Each row of a before or after table is a point. The points were changed in one or more steps. Then noise was added and the rows were shuffled. The steps act on columns, c1 being the first. What was done? A step turns or swaps two columns, mirrors them in a line or flattens them onto one, adds a multiple of one to another, or multiplies or shifts one. Angles are multiples of 10 degrees, from the lower column toward the higher: turns from -170 to 170, lines from 10 to 170 but not 90. Use the fewest steps. Two steps may share a column if one is a turn and the other turns, adds or multiplies; they go together, in the order done. Otherwise the lowest column goes first.
In the rows, 128 means zero.

Before:
[[124 143  96]
 [162 168 159]
 [122 147 124]
 [152 151 129]
 [119 119 138]
 [ 87  93 120]
 [ 67  90 131]
 [131  59 147]
 [127 145  91]
 [151 141 117]
 [104  50 121]
 [139 138 156]
 [147 154 147]]
After (13 x 3):
[[154 172 116]
 [100  70 125]
 [137  80 112]
 [114 163 156]
 [146 162 149]
 [123 140 116]
 [ 87 112 124]
 [ 72 112 107]
 [115 165 161]
 [170 187 111]
 [152 170 135]
 [147 160 106]
 [120 168 129]]
Steps: mirror c1 and c3 in the line at 10 degrees; shift c2 by 20

Before (10 x 8):
[[137 125 131 143 120 130 148 144]
 [101 121 127 111 174  86 117  81]
 [ 94 126 103 117 127 136  89 137]
 [ 85 162 120 120 165 166 127 106]
 [111 133  74 140 113  33 135 128]
 [108  91  87 134 127  98 122 121]
 [ 72 124 133 151 133 124 130 182]
 [ 60 101 159 141  96 172 135 118]
 [105 116 138  83  79 108 155 116]
 [110 141 135 121 110  84 115  80]]
After:
[[123 125 134 156 132 114 181  76]
 [114 139 133 113 114 189 145 156]
 [115 119 124 136 171 185 152 158]
 [118 159 121 136 161 101 166 164]
 [152 116 137  58  74 150 152 139]
 [150 124 127 137 116 122 125 114]
 [120  88  90 132 125 159 145 128]
 [129 135  76 133 112 218 146  98]
 [ 86 127 106 111 123 120 158 119]
 [127  99 162 127  94  90 198 151]]
Steps: turn c1 and c7 by -80 degrees; add 0.5 times c5 to c4; turn c6 and c8 by 160 degrees

Before (9 x 12):
[[108 118 126 138 137 145 143 142 120 116 164 139]
 [179 136 104 121 107  94  99  91  79 134 117 144]
 [105 139 112  94 120 140 132 108 118 125 143 186]
 [182 145 139 117  74 106  93  56 105 117 133 136]
 [104 102 115  98  83  88 130 123 116 155 161 160]
 [168 169  98 139 126 149 105 154 196 122  71 137]
 [ 91 101 110 129 164 112 120 111 150 154 175 166]
 [120  83 115  84 139 143 147 136 127 166 166 127]
 [124 205  96 105 146 128  98 145 180  89  95 129]]
After:
[[118 140 112 112  87 141 130 107  98 134 143 177]
 [177 135 103 148 145  95  99  90 103 165 117 150]
 [112  85 114  81 129 143 146 136 109 157 167 127]
 [ 76 103 111 102 110 112 120 111 151 134 176 163]
 [109 206  96 101 135 129  98 145 119  63  96 130]
 [109 122 127 144 116 147 142 141 125 125 163 135]
 [147  99 114 103  70  88 128 123 111 157 163 140]
 [153 166 100  99 154 151 106 153 168  80  70 146]
 [203 145 138 140 132 106  91  53 104 133 134 138]]
Steps: turn c1 and c5 by 50 degrees; turn c5 and c12 by 20 degrees; turn c9 and c10 by -40 degrees; turn c4 and c9 by 50 degrees

Before:
[[178 108 140 144 181  90 112 128 119 155 101 119 159 137 161 147 177  84
  105 151 164  86 115 107]
 [ 93  80  92 100 115 148 155 120 140  92 177  99 108 207 130 157 116 108
  130  55 148 138 103 177]
 [118  96 123 123 110 154 186  71  92 109 173 103 123 123  89 139 120 119
  154 124  75 133 119 162]
 [188 146 119 133 137 139 107 117 144 122 133 140 187 116 150 138 153  91
   76 145 127 116 115  97]
 [125 108 118 119 109 143 175  72 107 117 139 107 184 125 141  85 155 163
  129 111 108 131 108 120]
 [137 108 135  95 151 127 163  92 124 100 123  98 139  97 112 102 126 117
  101  97  83 162  92 134]
 [106 103 101 105 146 152 116 112 149 105 155 111 109 186  99 130 128 139
  182 103 106 103  92 158]
 [172 165 120 174 174  80 118 190 141 145  81 174 143 133 136 187 187 109
   99 124 155  79 115 134]
 [165 138 113 140 153  75 121 135 125  90 101 125 165 134 174 160 143 118
  120 155 130 104 135  83]
 [115  75 112 140 167 157 140 131 135 108 168  97 140 153 127 167 111 142
  122  67 107  99 108 144]
 [161 139 122 158 138 104 113 132 100 122  72 140 177 117 157 113 121  83
   77 140 135  72 104 106]]
After, 11 rows:
[[152 140 118 133 137 103 111 117 144 104 133 140 187 117 127 139 152  91
  190 145 110 146 115 161]
 [129 126 118 120 109 110  98  72 107 134 139 107 184 125 134  85 154 163
  126 110  95 107 108  91]
 [ 88 152 101 105 146 141 159 113 149 110 154 110 108 186 164 130 128 138
   88 102 114 104  91 124]
 [109 123 123 123 110 150 129  71  93 105 173 103 123 123 171 139 120 119
  109 123  90  96 120  61]
 [139 118  92 101 115 116 156 120 140  83 177  99 108 207 144 157 116 108
  106  57 141  80 104  80]
 [122 152 113 141 153 115  92 136 125  86 102 125 165 134  59 159 143 118
  154 155 120 138 135 157]
 [137 176 120 174 174 145 139 190 141 135  82 174 143 133  83 187 188 109
  169 123 167 165 115 134]
 [161 184 122 158 138 114 117 132 101 100  72 139 176 117  92 113 120  83
  173 140 126 139 104 152]
 [149  94 135  96 150 143 116  92 124  94 123  98 139  97 135 101 125 118
  147  97  93 109  92  94]
 [138 157 112 139 167 115 136 132 135 115 169  97 140 153 153 166 111 143
  123  66  98  76 108 109]
 [130 169 140 144 180 119 118 128 120 133 101 118 160 137  79 148 177  85
  170 151 157 108 116 152]]
Steps: multiply c1 by 0.7; turn c1 and c19 by 120 degrees; turn c2 and c22 by 90 degrees; turn c6 and c15 by 120 degrees; add 0.7 times c6 to c21; turn c7 and c24 by -120 degrees; add 0.5 times c18 to c10
